Each row of a before or after table is a point. The points were changed in one or more steps. Then noise was added and the rows were shuffled. The steps act on columns, c1 being the first. Write out the steps. A step turns or swaps two columns, mirrors them in a line or flattens them onto one, adds a multiple of one to another, or multiplies or shifts one. Angles are multiples of 10 degrees, from the lower column toward the higher: turns from -170 to 170, lines from 10 to 170 but not 90. Use the fewest steps. Two steps may share a column if one is a turn and the other turns, adds or multiplies; they go together, in the order done. Otherwise the lowest column goes first.

Before:
[[ 0.56 -0.14]
 [-0.18  0.27]
 [ 0.17  0.36]
 [ 0.67 -0.08]
 [-0.41 -0.32]
 [-0.38 -0.23]
 [ 0.85 -0.05]
 [ 0.74 -0.29]
 [ 0.64 -0.26]
 [-0.15 -0.14]]
After, 10 rows:
[[-0.14  0.17]
 [ 0.37 -0.12]
 [ 0.56 -0.01]
 [-0.49  0.07]
 [-0.46 -0.10]
 [ 0.24 -0.05]
 [ 0.41 -0.03]
 [-0.69 -0.09]
 [-0.70 -0.13]
 [ 0.44 -0.12]]
Steps: shift c1 by -0.30; multiply c2 by 0.4

Before:
[[-0.26 -0.50 -0.29 -0.34  0.52  0.12]
 [ 0.63  0.59 -0.10  0.10 -0.23 -0.52]
 [ 0.78 -0.51 -0.20  0.39 -0.39  0.77]
 [-0.70  0.08  0.56  0.31 -0.34 -0.29]
 [-0.03  0.10  0.15 -0.10 -0.66 -0.08]
 [ 0.03  0.08  0.22 -0.41 -0.02 -0.13]
 [ 0.36  0.23 -0.22 -0.35 -0.67 -0.53]
 [ 0.19  0.09  0.12 -0.39  0.58 -0.65]
 [ 0.73 -0.41 -0.45  0.21  0.22  0.67]
 [ 0.53  0.75 -0.38  0.17 -0.34 -0.41]
 [-0.30  0.52  0.09  0.18  0.78 -0.09]
 [ 0.69 -0.48 -0.54 -0.04 -0.04 -0.20]]
After:
[[-0.77  0.44  0.02 -0.25  0.13 -0.16]
 [ 0.04 -0.19  0.04 -0.37  0.00  0.13]
 [-0.32 -0.42  0.00 -0.59  0.24 -0.25]
 [-0.18  0.10 -0.03  0.01 -0.28 -0.42]
 [ 0.61  0.49  0.02 -0.59  0.06 -0.45]
 [ 0.74 -0.25  0.02 -0.62 -0.09 -0.19]
 [ 0.48 -0.48  0.01  0.20  0.17 -0.12]
 [ 0.50 -0.03  0.01 -0.16 -0.17  0.00]
 [ 0.59  0.29  0.02 -0.55  0.10 -0.45]
 [-0.58 -0.53  0.02  0.19  0.05  0.31]
 [ 0.30  0.06  0.02  0.74  0.26  0.40]
 [ 0.80  0.10 -0.01  0.89  0.14  0.34]]
Steps: turn c1 and c5 by 50 degrees; multiply c5 by 0.4; turn c4 and c6 by -40 degrees; turn c2 and c4 by -40 degrees; multiply c3 by 0

Before:
[[ 0.35  0.26  0.29  0.39 -0.10  0.14 -0.41 -0.48 -0.33  0.59 -0.31]
 [ 0.01 -0.32  0.09  0.24  0.15  0.32 -0.12 -0.03  0.05 -0.18 -0.26]
 [-0.40  0.45 -0.09  0.43  0.08  0.07 -0.14 -0.55 -0.70 -0.04  0.53]
 [-0.08 -0.09 -0.02 -0.28  0.16  0.13 -0.90  0.06 -0.17  0.14 -0.48]
 [ 0.05 -0.29  0.08  0.09 -0.17 -0.31 -0.27 -0.42 -0.06 -0.18  0.45]
 [-0.06 -0.42  0.09 -0.41  0.14  0.02 -0.07 -0.59  0.07  0.29 -0.29]
 [-0.07 -0.05  0.02 -0.24 -0.15  0.05 -0.09  0.27 -1.12 -0.03 -0.46]
 [ 0.06 -0.46 -0.57  0.30 -0.06  0.24 -0.22 -0.41 -0.50  1.37 -0.29]
 [ 0.36 -0.24 -0.34 -0.32 -0.29  0.50 -0.29 -0.33 -0.21  0.09 -0.29]
 [ 0.20 -0.41 -0.51  0.41 -0.15 -0.44 -0.18 -0.63 -0.35 -0.13 -0.24]
 [ 0.03  1.97  0.23  0.22 -0.20 -0.13 -0.09  0.65  0.09 -0.01 -0.14]
 [ 0.20  0.02 -0.44 -0.10  0.25  0.12 -0.18 -0.66  0.02  0.25 -0.66]
 [-0.68  0.33  0.26  0.42 -1.38  0.27 -0.08 -0.03 -0.41  0.03 -0.50]]
After:
[[-0.19  0.23  0.13  0.20  0.63  0.20  0.18  0.14  1.95 -0.10  0.05]
 [-0.06  0.39  0.43  0.56 -0.52  0.03  0.41  0.00  0.15  0.44  0.37]
 [-0.60  0.47 -0.46  0.43  0.28  0.01  0.94 -0.97  0.27 -0.11  0.56]
 [ 0.48  0.14  0.13 -0.28 -0.27 -0.31  0.43 -0.17 -0.23  0.22  0.51]
 [-0.11 -0.13 -0.02 -0.30 -0.61  0.11 -0.05 -0.02 -0.42  0.39  0.25]
 [ 0.00  0.13 -0.05 -0.21 -0.16  0.16  0.58  0.68 -0.10  0.25  0.51]
 [-0.03  0.02  0.05  0.01 -0.41  0.04  0.30 -0.11 -0.29 -0.19 -0.56]
 [ 0.50  0.44 -0.23  0.77 -0.42 -0.10  0.19 -0.02 -0.55  1.15  0.37]
 [ 0.50 -0.03 -0.05  0.02 -0.70  0.22 -0.01  0.07  0.04  0.27  0.60]
 [ 0.52  0.26 -0.08  0.33 -0.57  0.53  0.26 -0.21 -0.48 -0.24  0.01]
 [-0.08 -0.12  0.05  0.16 -0.10 -0.13 -0.02  0.17 -0.31 -0.26  0.38]
 [-0.05  1.10 -0.06 -0.22  0.26  0.20  0.18  0.02 -0.26  0.05  0.46]
 [-0.17  0.76 -0.38  0.40 -0.58 -0.29  0.05 -0.07  0.32 -0.19 -0.47]]
Steps: turn c1 and c3 by 60 degrees; turn c2 and c9 by 80 degrees; turn c4 and c10 by -20 degrees; turn c5 and c7 by -140 degrees; turn c5 and c8 by -70 degrees; turn c6 and c11 by 150 degrees

Before:
[[ 0.16  0.11 -0.47 -0.04 -0.73 -0.18 -0.20  0.52  0.28 -0.21  0.47  0.34
  -0.62 -0.19 -0.33  0.14 -0.33  0.48]
 [ 0.06 -0.27 -0.39  0.15 -0.07  0.14 -0.13  0.01  0.81 -0.42 -0.12  0.52
  -0.04  0.35 -0.12 -0.12  0.49 -0.66]
 [-0.12 -0.51 -0.07 -0.51  0.84 -0.95  0.13  0.29  0.42 -0.45  0.10  0.70
  -0.11  0.09 -0.17  0.35  0.22 -0.50]
 [-0.47 -0.23 -0.24  0.09 -0.08 -0.29  0.17 -0.29  0.12  0.15 -0.40  0.46
  -0.60  0.21  0.14  0.57  0.36 -0.04]
 [ 0.24 -0.11 -0.61  0.63  0.90 -0.63  0.48 -0.38 -0.01 -0.41 -0.50 -0.50
   0.26 -0.19 -0.10  0.18  0.10 -0.35]
 [-0.29  0.69 -0.32  0.52 -0.18 -0.62 -0.24  0.16  0.25  0.27  0.22  0.25
   0.21  0.18  0.31 -0.25  0.20 -0.35]
 [-0.29  0.34  0.25  0.00  0.40  0.01  0.40  0.41 -0.13 -0.18 -0.75  0.37
  -0.53 -0.37 -0.48 -0.11  0.46 -0.07]
 [-0.04 -0.12 -0.14  0.65  0.21 -0.06 -0.13  0.33  0.11 -0.13  0.51 -0.44
  -0.37  0.90 -0.14  0.84  0.17 -0.07]
 [ 0.74 -0.27  0.33  0.02 -0.21 -0.33  0.92  0.12  0.12 -0.30 -0.38 -0.04
  -0.45 -0.15 -0.38  0.23 -0.14 -0.40]
 [-0.21 -0.53 -0.21 -0.27 -0.24 -0.60 -0.06  0.70 -0.04  0.35 -0.12  0.63
  -0.24  0.70 -0.63 -0.65 -0.26 -0.34]
 [-0.91  0.07 -0.58  0.17  0.22  0.28 -0.28 -0.61 -0.40 -0.25  0.29  0.50
  -0.24 -0.40  0.37 -0.22  0.49 -0.07]]
After:
[[-0.32 -0.92 -0.62  0.53 -0.23  0.16  0.31  0.10  0.25  0.29  0.23  0.28
  -0.08 -0.12  0.33 -0.23  0.13 -0.34]
 [ 0.04  0.31 -0.30  0.15 -0.46  0.01  0.09 -0.17  0.86 -0.46 -0.11  0.50
   0.06  0.47 -0.11  0.00  0.16 -0.65]
 [-0.27 -0.29  0.25  0.00 -0.27 -0.17 -0.57  0.31 -0.09 -0.17 -0.74  0.36
   0.38  0.12 -0.49  0.32  0.41 -0.06]
 [ 0.25 -0.23 -0.90  0.63  0.23  0.59 -0.38 -0.24 -0.01 -0.40 -0.50 -0.52
  -0.42 -0.11 -0.10  0.79  0.41 -0.33]
 [ 0.12 -0.17 -0.58 -0.04  0.05  0.10 -0.05  0.44  0.28 -0.21  0.48  0.35
   0.67  0.16 -0.33 -0.51 -0.59  0.49]
 [ 0.76  0.05  0.18 -0.03  0.07  0.41 -1.03  0.12  0.11 -0.32 -0.36 -0.02
   0.12  0.26 -0.40 -0.04 -0.31 -0.43]
 [-0.44  0.05 -0.39  0.09 -0.35  0.38 -0.34 -0.44  0.09  0.13 -0.44  0.46
   0.50  0.09  0.18  0.38 -0.42  0.01]
 [-0.06  0.07 -0.18  0.67 -0.09  0.13  0.01  0.46  0.12 -0.11  0.52 -0.42
   0.42  1.04 -0.11  0.77 -0.47 -0.04]
 [-0.91  0.06 -0.42  0.21 -0.38 -0.29  0.17 -0.74 -0.40 -0.28  0.27  0.51
   0.34 -0.79  0.36  0.15  0.41 -0.06]
 [-0.11 -0.04 -0.52 -0.53  0.10  1.07 -0.17  0.08  0.42 -0.45  0.09  0.71
   0.02  0.25 -0.14  0.92  0.28 -0.52]
 [-0.20  0.16 -0.51 -0.27  0.16  0.82 -0.04  0.53 -0.06  0.33 -0.15  0.60
   0.24  1.34 -0.61 -0.64  0.28 -0.33]]
Steps: add 0.5 times c6 to c3; turn c2 and c6 by -150 degrees; turn c5 and c17 by 70 degrees; turn c16 and c17 by -50 degrees; turn c7 and c13 by -160 degrees; add -0.3 times c12 to c8; add -1 times c15 to c14
